Each point is reached from the start by the listed moves, each made once or not at all, plus a little noise. Say if it took an odd or an even number of moves. Then give how often each move was made.

Moves:
(1): [1.58 0.01 0.98]
(2): [ 1.26 -1.21 -2.03]
Start: [ 0.09  0.31 -0.90]
Points:
[ 2.93 -0.88 -1.97] -> even (1, 1)
[ 1.36 -0.87 -2.96] -> odd (0, 1)
[1.68 0.28 0.07] -> odd (1, 0)

Moves:
(1): [ 0.38  0.34  1.05  0.72  0.76  0.91 -0.25  1.32  1.65 -0.58]
(2): [ 0.76  0.25 -0.26 -1.51  0.85  0.66 -0.12  1.61  0.67 -0.86]
(3): [ 0.25 -0.19  0.63  0.21  0.31  0.55  0.80 -0.20 -1.11  0.84]
(4): [-0.23  1.60 -0.69 -0.19  1.05 -0.17 -0.11  0.46  0.49 -0.11]
(5): [ 0.86 -0.10  0.00  0.04  0.26 -0.22  0.76 -0.05  0.57  0.03]
(6): [-0.50  0.76 -0.02 -0.66  0.38  0.73  0.33  0.37  1.17  0.64]
(7): [-0.46 -0.04 -0.98  1.14 -0.36  0.67  1.68 -0.41  0.10  0.07]
(8): [ 0.25 -0.49 -0.91  0.50 -0.78 -0.13 -0.65 -0.38 -0.33  0.92]
(9): [-0.18  1.76  0.45 -0.76 -0.66 -0.47  0.57  1.40  0.53 -0.87]
Start: [ 0.24  0.41 -0.99 -0.29 -0.22  0.43 -0.59  1.22 -1.45 -1.11]
Points:
[ 1.13  4.51 -2.39 -1.13  1.31  2.38  1.67  5.63  3.38 -1.83] -> even (1, 1, 0, 1, 1, 1, 1, 1, 1)
[ 1.69  1.61 -0.23 -1.71  1.99  2.41  0.07  4.49  2.62 -1.88] -> even (1, 1, 0, 0, 1, 1, 0, 0, 0)
[-0.12  3.10 -2.55  0.52 -0.67  0.89  1.66  2.12 -1.75 -0.29] -> odd (0, 0, 1, 1, 0, 0, 1, 1, 1)
[ 0.91  0.99 -1.20  0.04  1.10  2.72  0.70  3.79  0.98 -2.42] -> odd (1, 1, 0, 0, 0, 0, 1, 0, 0)
[ 0.77  2.94 -2.51  0.66 -0.43  0.61  2.45  2.04 -1.22 -0.25] -> even (0, 0, 1, 1, 1, 0, 1, 1, 1)
[ 0.62  0.67  0.04  0.34  0.50  1.42 -0.84  2.56  0.11 -1.71] -> odd (1, 0, 0, 0, 0, 0, 0, 0, 0)
[ 1.94  4.39 -0.64 -1.92  1.98  2.32  0.78  5.83  2.20 -1.10] -> even (1, 1, 1, 1, 1, 1, 0, 1, 1)

Moves:
(1): [-0.25 -0.80 -1.21  0.07  0.13 -0.28 -0.14 -0.27 -1.17 -0.68 -2.31 -0.71
  0.49 -1.20 -0.03 -0.24 -0.07 -1.85 -1.12]
(2): [-0.33  1.37 -0.92  0.46  0.29 -0.63 -1.65  0.86 -0.82 -0.33 -0.40  1.40
  0.45 -1.28  0.54  0.42  0.90  0.49 -0.13]
(3): [-0.46 -0.87 -0.69 -0.26  0.48 -0.27 -1.01  0.11 -0.12 -0.38 -0.90  1.08
  0.73  0.79 -0.36  0.95  0.19  0.84  1.80]
(4): [-0.16 -1.06  0.77 -0.15 -0.30 -0.52  1.51 -0.59  0.20 -0.39  0.08  0.28
  0.00  1.03  1.14  0.79 -0.25 -0.43  0.56]
(5): [ 0.44  0.40 -0.33 -0.35  0.50 -0.74 -0.56 -1.66  0.18  0.15  0.21 -0.29
  0.40  0.53 -0.16  0.55  0.85  0.17  0.37]
(6): [ 0.04 -0.41  0.46  0.21  0.12 -0.93 -0.35  0.98  0.26  2.58 -1.42  0.63
 -0.59 -0.51 -0.32  0.41  0.20 -1.95 -2.35]
(7): [-0.17 -0.73 -0.87 -0.54 -0.64  0.18 -1.17  0.74  1.27 -0.83  0.03 -0.13
  0.02 -0.45 -1.17 -1.59 -1.09  0.82 -0.99]
(8): [-0.12  0.02  0.23 -2.18 -0.43  1.85  0.02 -0.06  1.23 -0.66  0.02  0.64
  0.15 -0.63  0.82 -1.36 -1.68 -0.27  0.37]
(9): [-2.40 -0.33  0.08 -0.42  0.35  1.00 -1.39  0.19 -1.37 -1.14 -2.87  0.67
 -0.06  0.11 -0.24 -2.21  0.81  3.06  0.56]
(10): [ 2.62  0.79 -0.31  0.31 -1.15 -1.46  1.76 -0.85 -0.71 -0.92  0.47  1.21
 -1.39  1.15  0.56  0.22  0.26  0.70  0.25]
(11): [ 1.72 -0.71  1.02 -0.89  1.56 -1.01  1.62  1.27  0.52 -0.84  1.07 -0.14
  0.49 -2.07  0.11 -0.88 -1.35 -1.85  0.07]
(12): [-0.09  0.12 -0.77  1.74  0.16  0.45  0.54 -0.11 -0.91 -0.38  0.63 -0.04
  0.54  1.25  0.28  0.99 -0.72  0.19 -0.75]
(13): [-1.81  1.25 -0.30  1.71 -1.00 -1.20  0.05 -0.47 -1.35  3.71  0.64  0.57
  0.51  0.42 -1.63 -1.69  1.64 -1.99 -1.88]
(14): [ 0.27  0.26 -0.41  0.85 -0.08  0.59 -0.80  1.04  1.45 -0.26  0.35  1.28
  0.64 -0.57  0.11 -0.54 -0.58 -0.24  0.14]
(15): [ 1.27 -1.48  0.86 -0.65  0.70  0.93 -0.35 -0.11  0.38 -0.36  1.12  0.22
  0.69 -0.69 -1.18 -0.39  0.94 -0.55  0.06]
(16): [ 0.86 -0.83 -1.58  0.42  1.08  0.26 -1.49  0.83 -0.99 -0.05 -0.55 -0.30
 -1.22  1.11  0.90  0.27  0.64  0.24 -0.58]
(17): [ 0.22  1.01 -0.69 -0.29 -0.06  1.43  1.57 -0.79  0.43  1.55  0.99  0.22
 -0.16 -1.52  0.98  0.39  0.33  0.14 -0.76]
(18): [-0.20  0.26 -0.10 -0.25 -0.46  1.17  0.37  1.24  0.41 -0.32 -0.29 -0.30
  0.73 -0.24 -0.85 -0.55  0.72  0.14 -1.38]
Start: [-1.33 -2.19 -1.10 -0.86  0.13 -0.25  0.25 -1.18 -1.34  0.44  0.79  0.27
  0.05 -0.16 -0.92 -0.01 -0.07 -2.39  0.10]
Points:
[ 4.09 -6.06 -1.52 -1.17  0.99 -3.72  3.01 -1.65 -1.50 -1.23  0.65  1.52
  0.86 -1.22 -1.40  0.02 -1.39 -6.99 -3.90] -> odd (1, 0, 0, 1, 1, 1, 1, 0, 0, 1, 1, 1, 0, 0, 1, 0, 0, 0)
[ 4.33 -4.52 -5.09  0.66  2.78 -0.83  1.86  0.11 -3.15 -2.49  1.32  4.77
  1.47 -2.17  2.26  2.12  0.26 -4.99 -0.29] -> odd (1, 1, 1, 1, 0, 0, 0, 0, 0, 1, 1, 1, 0, 1, 1, 1, 1, 0)
[-6.08 -1.63 -2.65 -0.57 -0.18  1.30 -2.26 -0.95 -2.99  4.05 -3.20  3.33
  2.49  1.52 -3.48 -2.92  2.02 -2.41 -3.27] -> even (0, 0, 1, 0, 1, 1, 0, 1, 1, 0, 0, 1, 1, 0, 0, 0, 0, 1)
[-1.61 -1.04 -4.53 -0.59  0.23 -0.81 -1.83 -2.75 -2.54  3.58  0.92  1.60
  2.63 -4.32 -3.18 -2.55  3.24 -5.10 -4.32] -> odd (1, 1, 0, 0, 1, 0, 1, 0, 0, 0, 0, 0, 1, 0, 1, 0, 1, 0)
